Rows are points. The window is the flat piece filled in between its corners: a triangle in 3 columns, a solid with four corners in 4, and so on. A path goes straight from each point to the next, and from the last back to the first. After which points does the path pass through the window?

Window:
1.5	-18.6	12.2
-20.2	35.9	1.0
3.9	-1.7	-1.6
Path:
(1): -5.4	26.9	9.2
(2): -32.7	23.3	-9.3
(3): -9.6	-22.9	-5.0
(4): 10.4	-11.5	9.2
(5): 18.9	11.8	-2.2
(6): -33.5	11.6	-4.0
(7): -4.3	-20.2	1.4
(8): 11.5	-15.9	11.9
(9): 6.6	-10.6	21.3
(10): -17.5	-14.7	-1.9
(11): -12.9	-25.6	-5.2
(12): 14.0	6.5	13.3
(13): 16.5	3.6	4.8
(14): -12.4	-5.6	-7.4
(15): -8.3	-10.0	-6.1
(16): 8.7	13.6	20.1
Through the window after points: 1, 11, 13, 15

Window:
-3.6	21.7	4.8	-14.2	-1.2	-7.0
4.3	4.7	3.9	-21.8	6.0	18.5
11.2	12.6	-22.6	-12.2	-12.8	-9.3
-4.0	-23.3	27.5	2.9	34.1	16.2
-10.4	15.6	-22.4	-17.5	-36.7	-5.5
17.9	0.7	33.1	-2.1	1.3	10.7
Path:
(1): 11.7	-6.8	24.9	-8.8	-3.0	3.5
(2): 11.7	11.4	18.2	-2.2	-1.3	11.7
(3): -3.3	1.4	4.0	-1.3	3.9	9.4
(4): 23.8	-10.7	2.8	-22.0	15.2	-8.1
(5): 3.9	1.2	20.9	-15.5	-4.5	-1.1
(6): 15.8	6.5	10.8	5.6	-0.9	20.2
(7): 2.5	11.4	18.5	4.6	-8.7	26.2
(8): 8.2	-1.2	23.0	-13.7	4.5	2.3
(9): -18.4	17.6	-1.1	-41.4	-21.0	-23.3
(10): 0.2	9.6	-18.2	-4.7	-24.1	9.4
(11): 1.1	14.0	15.7	-5.5	3.5	9.9
(12): -7.4	-13.2	18.1	-18.1	-5.4	2.2
(13): 13.2	-28.9	47.0	-17.6	3.9	-1.3
(14): -9.3	18.1	-25.6	1.1	0.9	21.6
(15): -8.4	10.4	-6.4	-2.9	-6.5	3.1
(16): 0.9	-2.5	2.5	-16.6	-14.8	-4.7
Through the window after points: 1, 3, 5, 9

Window, 8 rows:
11.8	-18.7	16.8	-17.3	14.6	-2.8	17.5	16.5
-12.3	6.7	21.8	-24.9	-19.2	-3.4	-9.9	16.2
-12.3	-11.6	-9.7	-19.5	-3.0	6.3	4.2	13.2
6.5	16.9	9.2	7.8	5.9	4.1	16.1	14.3
-0.4	36.3	15.3	-4.5	3.9	-30.2	1.8	22.0
11.1	-25.0	2.2	39.4	-32.0	-22.3	-2.6	-13.0
12.3	-5.5	-23.6	-13.6	3.3	23.6	-1.6	-17.5
27.7	-8.5	-15.4	21.6	13.1	9.8	-16.4	13.4
Path:
(1): 13.5	14.2	-4.7	-16.8	-10.0	-13.9	2.6	18.9
(2): -14.9	-17.8	26.0	6.5	5.4	19.8	-15.5	-1.3
(3): 3.1	-10.8	-0.1	-2.1	15.3	6.2	-11.3	-2.1
(4): 20.0	8.7	-6.0	-15.8	3.9	12.8	18.3	26.7
(5): 56.5	-20.2	9.4	-9.0	-18.2	4.4	11.9	4.3
(6): -28.6	9.7	-6.3	12.2	20.1	-9.6	-8.5	10.2
(7): -11.4	2.5	15.0	-2.5	12.0	-9.7	-5.6	4.8
(8): 8.9	-1.6	3.5	-14.4	-20.9	6.5	-6.9	19.4
(9): 19.9	0.9	14.3	-17.0	-31.0	2.9	1.8	13.4
(10): -2.6	8.3	7.3	10.7	8.1	-5.4	0.8	5.6
(11): -0.4	3.5	18.3	30.8	25.1	-1.9	-2.0	-7.6
(12): 9.1	0.2	1.3	6.8	-16.4	-6.7	9.5	10.1
(13): 21.6	2.3	-12.3	-1.4	-14.3	19.2	21.4	25.0
(14): -17.5	-5.9	10.7	-11.5	14.7	-10.6	-11.1	-5.2
(15): -9.3	-16.0	-5.0	8.0	25.0	15.0	2.3	-0.2
(16): 16.1	5.8	-15.6	-15.2	-6.2	10.5	-1.1	-9.0
Through the window after points: 1, 5, 7, 11, 13, 15

Window, 9 rows:
-14.0	-0.9	11.2	-11.2	-13.1	16.1	13.9	-6.6	-2.7
-28.0	-19.4	-8.1	-4.3	8.8	23.9	0.2	-2.1	-3.2
9.4	-5.4	17.3	0.4	-3.1	22.9	-1.1	11.4	-19.8
-22.6	-6.1	20.5	8.5	-8.6	2.2	-16.4	-1.1	-6.9
-9.9	13.5	0.0	3.3	-5.7	2.4	-12.1	12.4	15.0
-17.5	13.4	-27.3	-14.8	46.2	-44.3	11.7	-21.0	12.2
22.3	-22.8	-19.2	-42.0	21.6	-14.0	4.3	-30.0	5.0
-28.9	18.9	-17.4	31.0	-14.3	-21.7	-4.4	8.5	-4.3
7.2	-10.9	13.6	-36.8	-15.9	10.2	-6.9	20.8	-19.4
Path:
(1): -22.4	-13.6	-1.9	6.0	3.9	-6.0	3.0	2.5	8.0
(2): -10.7	-14.5	-2.6	-0.3	-10.8	-10.4	5.3	15.2	3.8
(3): -21.0	28.0	-15.6	-4.6	11.5	-5.4	-18.3	-28.2	-15.0
(4): -6.2	-0.8	-5.8	-14.7	6.0	-0.3	-3.3	-14.8	-12.4
(5): -6.9	-19.3	-6.2	-6.3	11.1	-9.6	8.7	-2.1	8.6
(6): -20.1	-15.7	0.9	31.5	3.8	-13.5	6.8	22.8	-6.2
(7): -21.4	37.3	-1.7	0.3	-23.4	9.9	-10.6	-3.2	-6.1
(8): -22.4	9.5	-11.7	3.8	-2.7	24.7	-3.7	-19.3	-15.1
(9): -9.2	-5.1	18.9	-5.4	-1.4	-19.3	-2.3	28.9	14.3
(10): -13.9	-24.9	2.6	-2.1	5.1	-17.6	-0.6	11.3	11.5
(11): -7.5	32.0	-14.4	-5.4	8.1	13.6	-10.2	-6.9	-4.7
(12): -9.9	13.9	0.5	-13.6	-4.2	-0.1	-0.6	-4.9	-3.9
(13): -1.3	-7.9	4.6	-3.1	-1.7	-5.5	5.3	1.4	3.4
(14): -12.8	-36.1	2.3	-1.3	1.6	-5.8	4.2	16.9	11.4
(15): 3.7	25.1	3.6	-21.1	15.0	12.6	-1.9	-20.5	-18.5
(16): -8.2	19.6	-3.9	-17.0	-1.5	-6.0	-14.5	-9.5	-4.7
Through the window after points: none

Window:
-11.9	-12.6	-13.2	-2.9	4.2	-31.2	3.3	-18.2	1.6	12.9	-14.1
38.5	43.4	1.7	10.2	9.6	-11.3	-47.1	-11.1	4.7	28.9	11.1
-3.2	13.8	6.0	17.1	35.6	23.8	-38.4	2.6	-17.7	2.3	-5.0
7.4	-29.8	6.7	-0.3	-7.5	-25.8	13.5	8.2	18.3	12.1	-5.8
-8.4	-29.0	8.8	-22.4	6.4	-3.6	14.0	-18.6	-2.2	-21.0	-23.5
23.0	20.7	-17.9	13.6	21.5	-1.4	-16.3	-9.4	12.3	7.7	16.2
-14.7	-3.8	-7.6	-11.5	-1.2	1.8	5.2	9.8	3.4	-11.8	-29.2
-11.6	16.4	17.7	7.1	22.0	20.9	11.8	-2.3	-14.3	1.3	-15.4
-19.5	-4.1	12.2	-10.6	10.5	-21.6	2.5	-1.0	16.5	-9.4	-2.7
-17.3	-18.3	-4.1	-25.3	-6.4	-3.5	5.9	-7.6	2.6	9.0	3.7
5.2	-10.1	0.8	10.9	-26.9	-34.4	6.6	-1.1	1.8	-6.4	11.9
Path:
(1): 7.1	2.3	-1.2	1.9	17.2	-7.0	-15.5	5.2	-4.7	1.6	1.8
(2): 3.7	9.5	3.2	15.0	8.5	4.7	-17.1	-10.1	4.2	9.9	-1.8
(3): 1.1	2.8	-12.9	26.4	-9.2	-1.5	6.8	-27.1	20.3	13.9	-8.0
(4): 3.0	-7.8	3.0	-22.1	14.6	-24.0	-17.6	9.7	-7.4	-6.7	2.3
(5): 13.2	-4.8	-6.6	-29.2	0.6	-31.8	9.5	7.5	-1.6	-6.6	6.4
(6): -39.5	-4.5	16.9	25.4	8.3	1.8	-8.9	-15.5	20.5	-0.3	-20.3
(7): -1.7	-4.6	11.3	8.3	9.5	5.2	-0.8	-17.8	7.0	-4.8	-17.2
(8): 1.8	12.1	-1.8	-13.4	15.5	-10.4	-1.3	13.3	-18.0	-3.5	-4.9
(9): 23.8	7.1	-0.5	-18.8	16.9	-15.7	-2.5	-2.3	-24.7	0.6	-14.3
(10): -21.9	6.3	-5.2	19.4	1.7	14.8	-20.2	1.0	28.0	1.8	-3.3
(11): -20.7	-5.7	0.8	14.0	4.1	3.9	12.4	-7.1	10.4	-16.7	-22.6
(12): -2.8	-18.3	3.7	-37.9	7.6	-11.7	4.5	3.6	-22.6	12.2	0.8
Through the window after points: 1, 5, 9

Window (12 x 12):
-3.3	-0.8	17.5	4.7	23.7	22.9	12.2	6.3	-23.4	8.3	-2.0	-38.5
8.9	-6.9	-11.6	-35.0	-5.6	-10.2	-10.7	9.8	22.3	5.5	2.2	-7.0
6.4	17.6	21.3	2.3	0.2	0.8	25.9	-24.7	7.1	-4.3	0.0	21.3
-1.8	-16.4	19.0	-11.1	-0.4	-15.6	-1.9	-11.3	4.8	-4.5	38.7	-1.4
11.9	20.4	-3.0	18.3	18.6	-30.2	-39.8	0.7	-2.5	-0.3	-2.5	21.1
18.3	-23.9	14.1	-1.5	16.0	3.0	-3.9	-13.0	29.3	20.1	-9.6	-6.9
1.5	-27.1	-34.5	-18.2	-6.3	15.0	5.4	9.5	9.4	6.2	0.1	29.6
-3.4	2.6	6.5	22.5	10.4	-12.2	-23.4	14.7	4.7	-24.1	20.0	-18.6
-12.1	3.6	-7.7	7.2	-13.8	-27.7	-27.4	15.3	4.8	6.7	8.0	-4.9
-13.1	-9.8	3.1	-22.1	-5.3	-10.2	-30.4	-4.3	-8.6	-4.7	-26.8	4.1
-17.6	1.8	0.8	-24.2	6.0	37.4	-23.2	2.4	0.9	20.4	-14.0	-33.0
-33.5	1.9	16.0	-5.6	17.0	-37.1	0.3	-16.3	-0.3	-18.8	14.7	9.4
Path:
(1): 11.7	-11.0	-24.9	-5.5	-4.6	-11.3	-4.1	-20.1	5.0	-13.4	19.8	-4.8
(2): -9.0	-7.3	3.6	-7.8	8.1	4.9	-10.1	23.5	7.5	8.1	-6.1	11.5
(3): -12.9	-3.2	21.9	-4.1	11.8	-8.7	0.2	2.0	12.2	-7.5	-2.4	8.9
(4): -19.4	-1.5	0.5	-8.4	12.2	-21.6	-9.5	-18.8	-3.6	-2.5	12.7	-7.9
(5): 5.0	16.8	-25.9	10.2	3.2	-7.7	-2.2	-23.3	-16.6	13.7	-3.7	-25.9
(6): -9.6	-26.8	26.4	-29.9	1.8	3.4	-7.0	8.3	16.1	-1.2	14.1	17.7
(7): -16.4	-24.7	6.2	-8.5	8.2	7.0	9.0	29.5	15.0	-9.9	-0.9	31.0
(8): 4.1	-8.8	-16.7	-12.3	-1.3	1.2	-10.6	-9.6	3.6	9.2	-2.1	2.9
(9): -15.5	9.7	-19.1	-4.6	-2.4	-10.6	-2.6	-14.4	1.8	-0.6	11.0	-7.1
(10): 12.7	-8.4	35.5	-5.6	18.0	8.6	-19.1	25.3	-4.8	-2.1	-7.7	3.2
(11): -22.3	-5.3	27.6	-9.3	10.1	-16.4	3.3	4.9	-6.1	-6.4	10.9	10.4
(12): -14.7	2.7	-8.7	-6.7	7.4	-24.6	-18.5	-23.3	6.0	-12.0	-4.9	-0.3
(13): -3.4	-13.9	-6.4	11.1	4.2	-13.8	-16.2	-8.0	-2.2	-11.6	15.5	-22.3
(14): -6.6	15.4	17.1	2.1	10.6	3.4	-21.6	23.5	9.6	-10.1	1.0	-2.2
(15): 6.4	-2.7	17.9	17.4	15.5	-2.9	-3.4	26.8	20.1	-6.5	-9.2	40.7
(16): -3.8	1.5	-8.3	-8.0	2.4	-9.0	-21.5	-8.8	-2.9	1.3	-2.5	-13.9
Through the window after points: 1, 3, 7, 11, 13

Window, 14 rows:
-12.3	35.2	0.0	-21.3	-25.2	-26.4	11.8	12.7	12.7	-25.5	-13.4	6.2	-25.0	20.1
12.7	-7.0	-16.9	-21.5	-2.2	-6.9	-0.9	25.2	-33.2	14.9	14.2	0.8	19.3	32.8
2.0	-12.2	-23.4	-3.2	0.7	42.1	-6.4	-7.9	6.9	13.3	37.5	-6.2	16.2	5.3
17.6	23.0	7.4	-2.5	11.4	25.3	-11.7	-5.4	1.8	1.9	24.8	-27.5	30.9	-23.8
8.0	1.9	36.8	-14.5	10.4	-13.8	18.9	11.0	11.8	-0.6	6.1	6.0	-7.3	0.8
6.4	-25.5	-14.9	19.5	-12.8	-2.5	-1.6	-7.3	-27.4	-15.8	19.9	-10.1	0.7	-5.9
38.9	5.0	-0.9	-21.4	-12.7	-9.1	22.0	23.6	43.1	-27.3	1.0	-30.9	1.1	-16.7
16.9	-11.1	-10.6	9.9	8.6	16.8	-45.6	-1.1	0.3	-7.4	12.1	14.6	-4.0	6.3
-1.7	-26.9	-4.7	11.0	-6.7	29.2	-33.8	11.6	-18.4	7.9	13.6	-0.7	-11.9	-18.8
-3.2	-5.4	11.6	11.0	11.4	1.1	2.1	6.8	-7.7	-29.9	-32.6	-13.9	-18.3	16.8
8.4	-1.8	25.4	3.9	-21.9	9.2	5.5	9.2	0.1	-24.8	1.0	-6.9	14.8	6.1
-22.2	17.2	0.3	-18.5	10.5	-12.8	-4.9	26.0	6.3	-20.9	5.8	9.5	17.3	13.7
16.9	20.3	-19.7	-21.6	-9.3	18.0	16.1	11.2	1.4	-7.9	19.4	20.3	23.0	-19.9
0.6	5.4	7.9	15.4	-18.1	-21.2	9.6	14.0	13.4	23.7	-11.2	23.2	7.8	-20.1
Path:
(1): 9.0	-5.8	-9.8	-18.9	-8.4	8.0	-9.8	-3.1	0.4	-16.5	6.5	8.4	5.7	-4.6
(2): 3.2	3.2	9.0	-15.4	-4.5	-3.4	-4.6	4.7	6.6	-10.2	6.1	-0.9	25.8	-10.7
(3): -0.6	19.5	-7.9	15.3	11.2	14.6	-5.2	18.7	-3.2	5.8	13.5	-4.9	-7.0	2.4
(4): 2.1	8.7	0.7	16.3	-10.5	-1.0	15.7	34.3	7.0	-6.7	22.0	-11.1	0.1	-6.4
(5): 9.9	0.6	-2.6	-27.3	-3.1	3.7	-5.4	-6.4	10.6	-8.7	-3.5	4.5	10.6	5.9
(6): 5.9	-6.2	9.3	-8.4	-8.6	-10.1	-8.2	1.6	-2.5	-4.7	-9.4	5.6	18.9	-12.6
(7): 6.7	4.8	0.5	7.2	-4.5	3.6	5.6	19.1	-2.2	-17.4	13.7	-6.2	-14.0	11.3
(8): -0.9	-2.1	4.9	8.3	-19.1	-2.6	12.9	28.5	7.1	-18.3	18.5	-5.9	-5.5	19.0
(9): 16.6	22.6	-7.7	-37.7	10.0	-2.3	-14.6	-22.0	4.5	-10.2	-21.3	-2.2	17.2	-31.3
(10): 6.3	5.5	5.0	-43.8	-5.7	-23.1	10.3	1.2	17.3	-10.5	-8.3	1.5	-1.7	-3.5
(11): 2.5	1.9	2.8	21.0	-2.8	18.4	-9.8	26.7	-9.3	2.1	15.0	3.1	13.5	6.2
(12): -0.7	9.4	1.9	15.0	6.0	16.6	-11.4	32.2	-3.6	0.5	17.4	-9.4	-4.7	-1.6
(13): 4.5	-9.3	-5.1	-19.4	-7.1	5.6	-9.3	-8.1	-4.8	-7.9	5.7	6.3	16.3	-10.4
(14): -3.8	-17.9	-8.4	-23.9	-9.9	-2.0	-29.4	4.5	6.2	-16.9	-6.0	3.1	1.5	6.2
(15): 11.4	22.4	3.4	8.1	4.7	21.0	18.6	13.0	-5.9	-9.8	27.4	-5.8	7.0	1.8
(16): 18.1	-0.9	5.0	24.3	4.7	4.5	-10.9	20.2	9.5	-4.3	13.1	-14.9	-0.7	5.3
Through the window after points: 2, 4, 8, 12, 16

Window, 14 rows:
11.3	2.3	-14.3	-23.3	9.1	-0.8	3.7	-3.1	-4.0	-26.5	-3.8	-7.5	-6.3	-17.4
-10.5	31.5	-2.8	3.6	10.0	-19.5	9.3	0.6	-7.6	12.7	17.0	20.0	12.4	-20.2
-8.8	-18.1	-59.3	-26.0	49.5	25.2	31.3	6.9	-6.0	6.2	7.1	28.1	10.6	0.5
-8.7	4.7	7.8	10.2	-2.7	-2.7	-5.7	4.1	-21.9	-0.3	7.7	-6.0	-25.7	-18.1
1.3	-14.7	13.0	-12.4	1.4	4.2	14.1	5.4	-2.6	-0.7	-9.4	6.3	0.3	-34.7
3.6	-13.3	18.5	-36.6	-15.4	-9.1	5.1	-14.5	-11.8	-0.8	20.3	-15.0	-12.5	-17.1
12.7	-8.9	-38.6	-13.1	11.3	-9.1	-5.5	17.2	4.1	3.5	-8.9	19.7	10.9	5.4
-1.4	3.8	-3.9	27.1	-8.8	-22.4	16.5	-4.4	14.3	-0.7	2.6	2.8	-12.4	-16.4
-4.7	12.4	5.4	-19.0	6.9	37.9	28.6	0.9	-21.1	-10.1	-8.5	12.1	-15.0	10.1
-4.1	5.9	-8.2	14.2	-15.6	-2.3	-1.2	-19.1	-7.3	2.0	-9.3	14.2	-0.8	-25.0
20.7	-3.3	1.4	30.5	1.8	11.5	1.7	-5.5	-1.0	-27.8	0.6	11.5	10.2	-1.0
-16.1	-22.2	-14.9	-28.6	2.3	15.7	-12.4	4.7	28.6	-3.9	-3.8	1.5	10.1	-22.0
-7.9	-17.4	29.5	-23.9	-9.5	18.9	2.3	-12.4	16.3	-4.8	6.3	28.0	-36.4	-43.4
-6.0	4.7	16.4	11.5	11.1	-7.9	3.3	-15.0	-14.3	-22.9	-16.5	14.7	3.3	6.3
Path:
(1): -4.2	7.4	7.3	1.3	-17.3	-2.8	2.4	2.6	-7.7	-16.9	-2.0	5.3	-3.9	-13.1
(2): 4.4	-3.4	6.6	-3.5	23.3	-6.3	3.3	-28.7	2.6	22.9	0.0	13.7	-4.3	-22.9
(3): 12.2	32.0	-7.9	-7.5	37.1	13.6	-5.0	0.1	14.0	20.1	11.1	8.7	-27.2	-3.2
(4): -9.4	-24.7	0.6	-15.0	-27.1	-12.0	20.2	-5.1	-25.6	-34.9	-5.8	2.7	21.5	-22.1
(5): -41.3	19.6	2.8	0.5	-19.2	-8.8	14.5	3.9	-22.4	-21.6	11.1	5.5	-2.6	-8.3
(6): 32.4	-14.6	-2.2	10.1	19.5	2.1	7.4	-12.8	19.1	6.1	-14.8	13.0	-10.0	-11.0
(7): -0.2	13.4	-10.8	-7.6	9.9	6.7	-6.5	-23.3	8.6	16.6	-10.2	-9.4	9.0	-3.2
(8): -0.9	-7.4	-14.8	-5.1	5.8	-1.1	14.9	15.0	-13.5	-17.5	4.0	17.1	-0.7	-9.8
(9): -7.4	-5.7	-5.8	-8.1	2.8	3.8	14.9	6.4	-13.6	-13.0	5.5	4.8	-10.5	-17.4
(10): 9.3	16.1	9.4	-13.6	5.5	21.5	-4.5	-15.1	0.6	9.3	-14.6	7.7	-4.8	5.9
(11): 7.2	4.2	13.4	9.6	3.4	12.2	-3.6	-11.0	18.3	26.1	4.8	-7.7	-13.3	-17.3
(12): -12.7	-1.5	-20.6	3.6	-10.0	-28.7	22.3	3.2	-17.3	-38.3	-3.4	23.1	-4.3	-17.1
(13): -1.1	-11.4	8.4	-11.1	-13.8	4.9	12.0	-2.7	-8.9	-23.7	2.5	10.2	8.5	-12.9
(14): 5.1	-3.0	-4.2	-8.3	18.0	5.9	-0.6	-5.6	2.4	6.4	-7.6	-1.9	-22.3	-10.1
(15): 8.6	6.7	4.6	-17.4	13.0	-1.7	5.2	-4.4	-5.2	-1.6	-4.5	-2.9	-3.0	-11.6
(16): -16.9	-27.4	0.6	1.5	-31.3	0.8	9.8	-6.6	-6.1	-12.2	11.2	17.7	-6.3	-35.2
Through the window after points: 3, 5, 9, 11, 15

Window (14 x 14):
-10.5	-1.2	1.2	10.1	14.1	-4.1	-0.1	17.8	7.2	-6.1	12.2	3.9	-4.4	13.3
25.8	-27.9	11.1	10.5	17.8	13.0	0.0	-26.1	-24.2	-19.6	-1.8	8.5	20.8	21.3
2.6	22.1	1.1	-25.2	-4.4	1.0	6.6	9.1	-15.9	-2.8	0.9	-7.0	10.9	21.7
18.4	21.1	6.4	-13.1	6.0	1.5	9.3	11.1	-12.3	-14.6	1.9	-5.2	-15.2	-12.1
9.1	0.4	-2.4	-43.0	-5.2	-6.0	-18.7	-9.1	26.0	4.4	13.2	8.7	17.1	17.0
22.9	-12.1	14.2	-11.4	-2.3	1.9	12.6	7.5	-28.7	33.7	-0.6	3.8	3.2	-6.5
7.7	9.3	-11.8	-8.1	25.4	-2.0	-25.9	14.5	-19.4	26.8	14.3	17.2	-4.7	-16.4
8.2	22.3	5.8	-7.4	8.8	-3.6	9.9	-2.7	-4.7	0.5	2.8	-22.8	14.4	-7.1
8.1	-0.7	-19.4	18.7	-18.7	-19.7	2.4	-11.6	-19.5	-1.7	21.3	1.2	0.0	-3.5
18.3	1.9	-6.1	-12.1	6.6	1.4	-6.5	10.0	-15.8	-2.1	-8.8	-28.6	-3.4	-0.7
-29.2	-8.3	-8.9	-5.9	-7.9	-24.2	-11.9	-9.9	-15.7	5.2	38.2	3.3	-10.8	-10.9
-6.6	3.9	11.4	2.2	-12.9	13.1	1.6	-21.8	-10.7	16.1	-11.7	4.1	-12.8	8.3
-22.3	-24.5	20.5	12.3	-25.1	28.6	-30.6	-27.1	-3.8	-15.7	-45.9	36.5	23.1	-13.5
20.6	3.8	27.8	-1.3	3.0	44.6	-42.0	23.2	-0.5	8.0	27.3	20.0	12.3	1.6
Path:
(1): 23.8	17.1	25.5	-22.3	-4.9	-25.2	-21.0	-13.4	-2.8	7.8	-7.6	10.0	-2.1	1.7
(2): -3.4	-5.7	-18.1	-15.1	9.2	15.6	-5.2	6.7	2.7	6.3	19.8	1.1	14.9	3.5
(3): 8.1	7.1	-11.5	-3.3	10.6	17.0	2.6	3.1	-1.0	-5.3	12.4	2.4	-2.8	-6.3
(4): 0.8	5.5	12.3	-2.2	6.4	-13.3	-5.4	1.4	-11.2	6.7	2.4	-6.8	10.4	4.2
(5): 13.8	6.2	13.8	2.0	2.4	-1.4	-11.8	-1.7	-8.8	1.1	-5.4	6.9	-5.3	1.5
(6): -17.4	-18.3	-6.8	-33.6	7.6	35.1	2.5	11.2	0.2	-4.5	10.1	-4.8	31.7	3.3
(7): -2.5	2.8	-11.8	-3.2	6.3	31.3	-7.3	-22.9	0.7	-8.8	12.6	16.7	-10.3	-9.8
(8): 17.0	-16.8	36.4	2.4	-5.1	-28.4	-12.4	24.2	-18.8	12.6	-9.0	-5.3	26.3	18.7
(9): 6.3	6.1	11.9	9.3	13.4	-19.7	-34.1	17.0	-2.8	14.8	-1.9	4.7	-11.2	5.8
(10): 9.8	3.6	-24.0	-34.0	6.8	27.3	12.0	-9.9	-24.4	9.0	20.0	7.0	15.2	-20.3
(11): -10.1	-1.9	-2.1	0.5	0.7	31.1	4.9	-15.2	-11.3	-1.1	15.8	9.2	3.7	-0.8
(12): -1.9	0.4	8.0	-4.8	-7.5	-9.9	-10.4	-6.0	-9.9	6.5	-3.1	1.9	-1.4	-2.7
Through the window after points: 1, 3, 9, 11

Window, 14 rows:
0.9	-32.1	18.7	2.4	-1.7	10.1	-8.1	18.0	-2.3	7.7	-10.2	-39.5	17.7	-3.8
2.9	22.7	15.6	-2.7	13.5	20.7	2.3	-2.3	-1.8	-9.8	-25.3	-29.3	-23.8	12.5
-9.5	-4.4	-21.0	15.6	2.2	-3.9	-20.7	11.9	-6.3	9.1	21.9	5.8	19.1	-5.1
-2.9	-7.1	18.0	4.7	-0.4	8.9	-10.4	3.9	10.6	-10.0	-12.3	20.4	-3.8	5.3
8.4	23.3	0.7	4.7	-11.4	-6.3	5.6	17.2	6.1	-5.7	-8.6	23.8	-19.0	-23.6
-4.7	-23.1	26.4	30.7	-13.8	2.8	19.9	15.9	-10.6	-15.5	-32.4	-29.9	23.2	20.3
-7.6	-13.8	16.4	16.1	-30.6	-2.4	0.6	-11.8	-26.3	18.7	-2.8	-15.7	24.0	0.9
9.7	18.4	-18.1	-8.3	-15.9	17.2	-19.9	1.1	-13.8	-18.3	-7.3	12.6	-9.1	-14.7
-2.6	0.2	13.9	-7.7	-6.4	-12.4	-3.9	16.8	-5.9	-23.2	6.7	4.4	-9.0	5.1
0.3	-14.6	-7.4	-26.6	34.2	15.6	21.6	-15.5	10.1	-26.3	-28.2	-24.3	-29.5	9.0
0.9	-4.7	18.9	3.8	-24.1	17.9	16.2	14.8	-3.4	8.6	-3.4	-20.1	33.3	15.3
26.4	-23.4	31.8	27.9	-10.3	8.9	16.6	10.6	-12.6	-2.3	-4.5	-19.5	12.4	18.3
-4.9	-6.4	-5.6	-15.6	7.8	24.7	14.2	5.4	-10.6	-7.7	-33.1	-12.8	-47.4	21.0
16.9	14.6	-6.5	1.1	-22.4	-18.6	-15.8	10.1	21.0	-9.6	-9.1	14.8	-11.3	6.1
Path:
(1): -7.9	-6.8	-0.9	-19.5	14.2	-10.7	-0.5	18.8	-40.0	-2.7	-36.0	11.8	-21.1	-0.1
(2): 2.3	9.2	4.2	-9.6	13.7	-0.4	1.3	0.1	-12.2	-3.4	-16.9	-11.2	4.6	14.1
(3): 0.6	-9.8	12.5	12.6	-23.4	27.6	6.1	6.6	7.1	-12.8	-13.2	-14.3	-17.9	-3.0
(4): -2.8	-4.5	2.3	20.1	-25.2	7.8	7.3	2.9	10.9	8.5	-1.1	-13.4	-17.6	18.4
(5): 13.1	-5.6	22.2	-5.7	12.1	-2.2	-4.4	12.0	-20.0	-24.2	-11.7	-4.6	26.3	-8.8
(6): 8.4	-9.1	23.7	-7.1	-2.9	6.7	1.0	10.0	-5.2	5.2	-29.7	-14.8	13.1	10.0
(7): -1.6	-24.7	-5.8	27.1	-9.7	5.5	-2.6	11.5	-0.7	-15.2	25.8	-23.7	-10.0	-6.2
(8): -4.9	7.2	-3.3	24.3	-27.0	7.3	-12.3	12.7	7.4	-3.3	21.5	-13.3	-10.5	-8.1
(9): 10.5	-7.1	11.0	-16.6	7.4	0.9	4.5	7.2	-8.9	-5.3	-23.0	3.3	4.8	6.1
(10): 6.6	-9.7	11.6	-0.9	16.3	9.7	-18.1	18.6	-26.9	-0.6	-25.2	11.8	13.7	-13.9
(11): -0.1	-11.3	7.9	2.4	-17.7	5.3	7.3	6.2	14.7	-4.0	0.2	-36.0	-5.2	6.2
(12): -3.3	-7.6	16.5	16.8	-22.3	17.8	3.5	-3.8	0.7	-18.3	1.7	-13.1	-2.5	15.7
(13): 2.0	-6.5	6.0	-4.5	10.3	-10.3	2.4	17.5	-6.2	5.4	-17.5	-7.7	1.2	-1.1
(14): -2.1	11.9	9.3	-4.4	14.2	0.1	9.9	25.4	-25.7	10.1	-11.0	3.9	14.3	19.5
(15): 3.8	-8.8	12.6	1.8	-18.7	6.8	-7.4	-4.5	16.0	-28.8	-5.2	-18.6	-25.7	-6.4
(16): 13.1	-0.8	10.3	16.0	-13.7	13.4	2.3	1.0	16.0	-14.2	1.9	-12.8	-3.0	6.9
Through the window after points: 2, 6, 10, 14
